Each wall is flat, endless, passes through zero and stands at right angles to its row. A trip goes straight from one point to another. List the walls that it crosses, first one first.

Walls:
(1): [ 25  31 -24]
(2): [ 24  32 -20]
(3): [-27  -4   3]
(4): [  5   8 -31]
Trips:
[-19 -22 -24] to [  2 -19  17] -> 4
[ 20 -84 -29] to [-11   6 -65] -> 1, 2, 3
[-2 -9 33] to [ 24 -21   7] -> 3
[ 33  17 -48] to [ 33  14 -28] -> none
[-27   3 -19] to [ 7 30 -7] -> 1, 2, 3
[-33 -66 -15] to [  7  30 -54] -> 4, 1, 2, 3
[ 19   6 -15] to [ 57 -10  26] -> 4

Walls:
(1): [-27 -24 -57 -24  25  46 -30  -2   9 -22  48  -9]
(2): [ 19  42  -8  22  65   7  -7 -31 -14   5 -14   8]
(3): [-20 -22 -40  25  30  -7  24  33  -3  36   7   0]
(4): [ 18 -42 -32  43  61  -7 -25 -53  33 -18 -19  12]
Trips:
[-62  19 -24  57   4  61  11  13  24  28 -55  18] to [  3   4   6   2  36 -46  23  18   1  21  -2  -8] -> 1
[  4  35   2 -39  12 -46  53 -60 -21 -12  28   4] to [ 66  27  24 -27  -8 -28   1 -17   6  39  32  13] -> none
[-28 -25 -12  28 -13  32 -24 -13 -21 -13  21   6] to [  5  29 -40  32  -9  28  44 -15 -34  16 -39 -11] -> 2, 1, 4
[-53   1 -36  -2   8  34   2  14  19  36  10 -30] to [-21 -53 -62  11 -14 -21 -22  35 -30  -4 -27 -36] -> 4
[ 11  -3 -28 -18  26 -22  -3  17  46  13  24 -18] to [ 14  -2  23 -30 -30 -25 -23 -36  13  -4 -21 -26] -> 3, 1, 4

Walls:
(1): [  0  -2 -40  32 -34  16 -23 -10  13 -39 -14  13   3  19  -2  17  11  -2
  27  34  -4 -20  27  -1 -26   1 -22  18  24 -29   2  58  18   5  18   6
  22 -41  -5  -3 -17 -45 -21  32  10 -39  27 -31]
(2): [-12  13 -16 -23   2  21  13  11 -39   8  14 -11 -11  30 -20  -8 -50  -4
  38 -12 -50  41  31  -9  39 -28  17 -41 -19  -4  63 -12 -45  -5  20  37
  -4  58  61  21  31   2 -28 -24  15  19 -59 -36]
(3): [-15  -8  32  -3 -40 -10  12 -45  30  11 -13  81  33   7 -31 -25  11 -17
  62 -27  40   6 -56  15  40   9 -26  23  43  21 -34 111 -19  12  28   4
   4  -6 -11  20   8  51  -5  30  30   1  -7 -31]
(4): [  2 -30 -35  14 -15 -12 -14 -10   9 -34  28  17 -27  27  34  -4  19 -44
  -6   8  26  18  30 -57 -23 -39 -38 -30 -42  42  32  40  65  40 -19 -15
  11 -13 -14   1   4  48  20 -41 -55  21  -5 -33]
Trips:
[-11 -10 -24  -8  36  10 -18  -9  16 -30 -25  -5 -30 -25  37 -19   6  10
   9  -5 -31   1  27  30  -3  19  42 -38  16   8  71   7  53  52 -40 -10
 -20  16   6 -20  15  10  51   4  16   1 -63   4] to [-13 -14  10  17 -60   0  -5 -32 -23  19 -24  -9  26  25  24  28 -14  -8
 -24  -5 -18 -14 -17 -43  39 -17  48  -7  56  11  19  32 -39   4   3  -6
   9  -3  -8  44  40  16  22  -9   8  -1  89 -13] -> 3, 1, 4
[ -6   4  26  -3  46   0 -31  19  39  35   0 -39  -9   2   8  -8  -3  -5
  23  21  -9  14   8   1  29   2  -8   3 -10  15  -3 -62 -48  13 -18 -27
 -21  23  -2  -5 -43  11 -15  -9 -39  22  14  -1] to [ -6 -13  13  47  11  12  -4 -10 -20  -9 -23  32  -3 -35 -18  13  -7  15
 -31  -3  52 -21  31 -17  27  -7  27   3  15 -44  19  18  33   3  55 -18
  -6  16 -20  54 -19  29  -3 -47 -12  25  -1 -15] -> 4, 2, 3, 1
[-23   1 -14  14   7  20  15 -47   0 -31  12 -29  21   0 -13  -9  18  -8
  11 -36   9 -22 -33  45  13  -1  36 -16  14   5  -6   6  16  -6   2   6
 -54  17  -2 -31  10   7  37 -50 -43  32 -51 -17] to [ 12  22 -62   0  -8  21 -21  14  28   8 -26  45  -5 -25 -41   3   5  33
 -57 -41  34  32  17 -36 -47   6  -3   6 -57 -30  11  37  27 -84   4 -21
  38 -31  -1  23 -17 -25  30 -11  13   0 -20  -2] -> 2, 3, 1
[-30  51  17  46  30 -24  37  18 -19  18  21  21  -2  41   7  36  31   7
  21  66 -31  -3 -47   2 -16 -64  17   4 -50  21  -5 -21  14  15 -30  -3
  34  -3 -39 -28  29 -47  21  48  -9 -23  -7 -19] to [  1  -6 -12  43   2 -17 -17  17   1  -7  26  63  23  77  63  -7 -24 -31
 -11   7  61  -7  -4 -19   6 -18 -22 -22  52 -16  35 -62  -1 -40 -28 -17
  43 -16   5 -20 -18  57  49   1  -4 -20 -35  11] -> 1
[  3 -28   6 -42  -1  42   0 -18  33  11 -26   8   4   6  13  -5 -19 -26
  11 -21 -14  22  -6  14 -31  -7  14  33  -1  -7 -29 -18 -13   5 -43 -27
   9  18 -29 -22 -15   5 -45   8  12 -21  56 -53] to [ 79 -20  20  -4  14 -69   2 -49 -17 -44  18 -39  41 -27  28  25  -4  -6
 -39   2 -45 -52 -29 -12   5  64  -8  -1  17  23  -9 -34 -29  21  -2  25
  18 -34 -39  28 -18  -6  -8 -25 -18   3  -6  31] -> 3, 1
[ 20 -28  -1 -30  37 -38 -21 -18  31 -14   9  28  -4  -6 -13 -33  45 -86
   2 -11  31 -22  26  -5  -3  36  52 -12  25  -2 -10   6  72  46 -15   8
  17  11 -27   5 -43 -13  19  -1 -43   2  36  44] to [ 36 -27  19   6  35  -7  -2 -36 -25 -52   4  14 -19  51 -43  41 -41 -30
   4 -32  11   4  10 -11  35  10   8  -2 -21 -19 -15   8  82  34 -24  21
 -24 -13  -3 -30  40 -34 -41 -25 -23   3  30  25] -> 3
[ 66 -17 -51 -24  17 -69   5  21  -6 -47  77 -11 -36  32  10  30  18  -4
 -28   0 -29  34 -13 -11  26  -3   0 -24   0 -33 -17 -19  54 -32 -23   4
   5  29 -31  -4 -24 -19 -38  21  51   2  -3 -27] to [ -5  27 -31  45  28   9 -16  -8  94   0  23 -29  28 -52   9  33  44  17
  20  -7  26   7  10 -18  31  40 -18 -15  11  -4   4  19 -10  13  -7 -29
  34  16   0   0   4 -10  14   0  32  -9 -21   0] -> 2, 3, 4
[-11   7   2   7  -8  -6  -9  31  -6  -5  20  23  20  14   4   2 -33  29
 -11  -8 -30  44 -14  13  13 -11 -65 -28  -7  -8 -39 -11  24  31  35 -28
 -13 -18 -10  37 -14 -40  45 -13  12 -37  13 -15] to [ -9 -49 -15 -16   2 -48  76 -23   8 -20 -11 -17 -16  13  27   1 -23   3
 -37 -22  25 -48  34 -62   3 -42 -16  23 -14  25  14   0  -8  19 -17 -15
 -44 -11  -4 -57   0 -57 -40  20 -11 -24 -16   6] -> 3
[  2 -26  11  56 -16 -29 -20  -4 -23  10   9  23 -27 -45  36  30  61  12
   7  48  34  10 -25   6   4 -23  -2  -2 -29 -20 -84 -24  37  35  -3  28
 -47  -9 -79 -20   3   3   9  -2   1   6 -10  65] to [  4  -1   3 -18  13  36 -42 -28  51 -13  45   5 -29 -32   3 -58 -28 -44
 -29  49  -9  13  11 -24  19 -23  37 -54   7  48   4 -39  20  50 -22  50
   4  22  20   4  10 -35  23  23  -2 -30  14  -7] -> 2
[ 30  29  -5  -4  16 -41  -1  33  27  22  -9  10  32 -41  14 -22  20 -40
  45  13   5  33 -45 -13  -5 -25  34  30 -57   9 -25  33   3  -7  21  17
  19 -47   3   8 -20  -3  -8   8   8  -2  22  32] to [ 45 -37 -19 -10 -14   3   2  27   4  11 -13 -47   0  -1 -15  -8   8   7
  40   7   7 -16  -1  28 -18   7  42 -30  30 -43  49  67  -5   0 -61  -9
 -15  26   4 -13 -34 -19  34 -14 -30 -29  26  52] -> 3

Walls:
(1): [ 30  -4  -5   5  12  -7  10 -19   5  25  24 -29 -39  13   1  -9 -15  10
  33  15 -62 -69  10 -31 -13  30  38  -9  -4  -1  26 -32 -51 -43 -29 -10
 -19  30  11 -22  62  30 -42  35  22  -9 -54 -44]
(2): [-35  -1 -46  13 -36 -25   4   5  39   5 -28 -24  -5 -16   1   5   9 -19
  19  18 -41   9  32  11  13   8   4 -55  19 -31 -30  18  30  36 -19  37
  59  23  12 -18  67  -1  -1  12  28 -50 -20  -9]
(3): [ -4 -57  25  18 -18 -12 -27   9  -5  -5 -33  37 -13 -14  -1 -11   4 -10
  12   8   3 -29   7 -31  -3 -28 -26 -31 -52 -44  17 -36  30  37 -42  24
 -24  -1  20 -52 -19  41 -24 -11  -7 -10 -22 -10]
(4): [  5 -25  11  12 -26  25  -9  -9  29  14  12  14  20  11  -7  40 -19  26
 -24  27  -9 -24 -49  -4   8  -6  21  12  16   6  51  24 -44 -41   5  -9
  31  38   8  -9  32  -6   1  15 -23  20  -7 -27]
(5): [ 13   6   3 -12   1  47 -11   1 -31 -17  26 -11  10 -35  20  -5 -10   9
  13   1  10 -21  61  15  11 -40 -15  43   6 -39  35  -2 -11 -41  11  -3
   7  10  10   0 -29  18 -13  56 -23 -56   3  58]
(6): [-26  28  20   9 -29  16  45   4   5  15 -14 -12 -13   0  14  10 -53 -21
   2  37 -56 -12  33  19   5 -29 -14   1  25 -17  13  36 -19 -22  -3  -2
  32  12  23   6  21 -18  -3 -25  -2   7 -32  25]
(7): [ 13 -11   9 -50 -24  -6 -14   5 -45   4  20  29 -37 -16 -48 -32   2  21
 -53 -14   1  56  68 -17  30  39  50 -23  63  36 -38 -12  26  19 -41 -40
  -4   8  53 -14 -29   8 -38   2  -7  -9  -3 -32]
(8): [ 14  26 -27 -40   5  37  -3  60 -20 -37  10  11 -38   1   0 -13   2 -43
  19 -65  43 -23 -17   3  27  19 -10 -12 -44 -41  14  29  56 -17 -34  32
  23 -41   6   5  26   0 -35  16 -83  -6 -21 -40]
(9): [ 52  40   9   1   6 -28  36  23 -15  17  60  20  17 -25 -37  -7  16 -36
  37 -24 -54  67 -36  20 -17   7  20  22  42  28   7   2 -12  26   7  -8
  67  -9  33 -21 -12 -96 -10 -39  -9  -3 -34  42]
Trips:
[-27  17  -5  38 -45 -15  -9  10 -20 -16 -20 -15  27 -14   0 -17  35 -10
  -6 -17 -10  33 -45  30  27   1 -36  17   3  28  73  44  -3  67   6 -57
  24  23 -20  -1   7 -44  70   0 -26   4  39 -43] to [ -5  17  -6  28 -27 -20  53  45  13  40  14 -53  22  11  -8  11  26  -2
  -1  37 -34   4   8  45 -42  12 -43 -17 -20  27 -47 -13   9  28  20   1
 -11 -61 -10  21  -1  19  -1  12  -5 -16  35 -33] -> 4, 6
[ 10 -15  19  -5   8 -29  -4  -9 -10   6  -3  20  28  12  13  30  41 -49
  19  15  41  12 -19  17 -47  42 -23  14   8 -17  19  46  15  -2 -25 -36
  20 -15  -9  42  -1 -34  22 -60 -39  22 -37 -52] to [  2  22 -30   0  -2  30  18  49   2 -39 -10  12 -40  -3   2 -10 -50 -14
  15   9 -16  20  41   6  19  -4   1   7  44  21  29  22  32  15 -10  33
  38  25 -28 -30 -34  29  13   4 -25 -23  13  -5] -> 6, 2, 7, 4, 5
[ 42  63  25 -12  45 -20  -6   8 -11 -26   8  12  18   6 -11  -1 -28   0
  60 -37 -32  -4 -24 -47 -41  -4  17  47  28  54  27   1 -33   6 -32   8
  25  44 -10   7  18  -7   5   6 -58  46 -27 -14] to [ 50  10 -76  33  32  16  -9 -28  40  23 -56  15 -15  25  34  -7  35 -28
  13   5  29  -4 -27  86   2  29 -34  26  16  17 -12 -39   4  10 -29   6
  10  31 -34   7 -24 -46  15  38 -21  -7   0  41] -> 6, 1, 4, 5, 2
[-10   8  11 -19  19 -13 -25  18  44 -28  25 -63  29  15 -33  15  33  -9
  76 -31 -22  17 -25  41  16   9  20  21 -24 -31 -30  22 -16  -2 -25  31
  -1   6  23 -26 -11 -33   8  19 -33   9  27 -46] to [-46   9 -21   9 -16 -40   1  34 -30  21  23  -9 -10  -9 -10 -25  19 -31
 -18 -21  23 -20  -4  -6  -6  30  -6 -22  -3   8 -42  48  -1 -33   2  18
   1  -5  -4 -29  -4  75  51  20   7  11 -27  30] -> 4, 1, 9, 7, 3
[-38 -76  18 -13  12 -15  21 -41   2 -63  34 -26  12  22 -47  12 -11  31
  20 -21 -20  11 -27  -4  -9 -78   1 -11  34  14 -26  -3   4  41 -32  31
  -2 -86   5  24 -22  -4  24  27  46  14  30 -18] to [ -9  33  13 -34  14   5  40 -38  26  49 -50  -4 -17 -16 -42 -39  -7 -28
  22   7 -55  31  18 -12   7   2 -27 -13  64 -10 -46 -15   9 -19 -52 -29
 -34  17  31 -36   9  -7  -6  10 -31  35 -40 -50] -> 2, 9, 6, 1
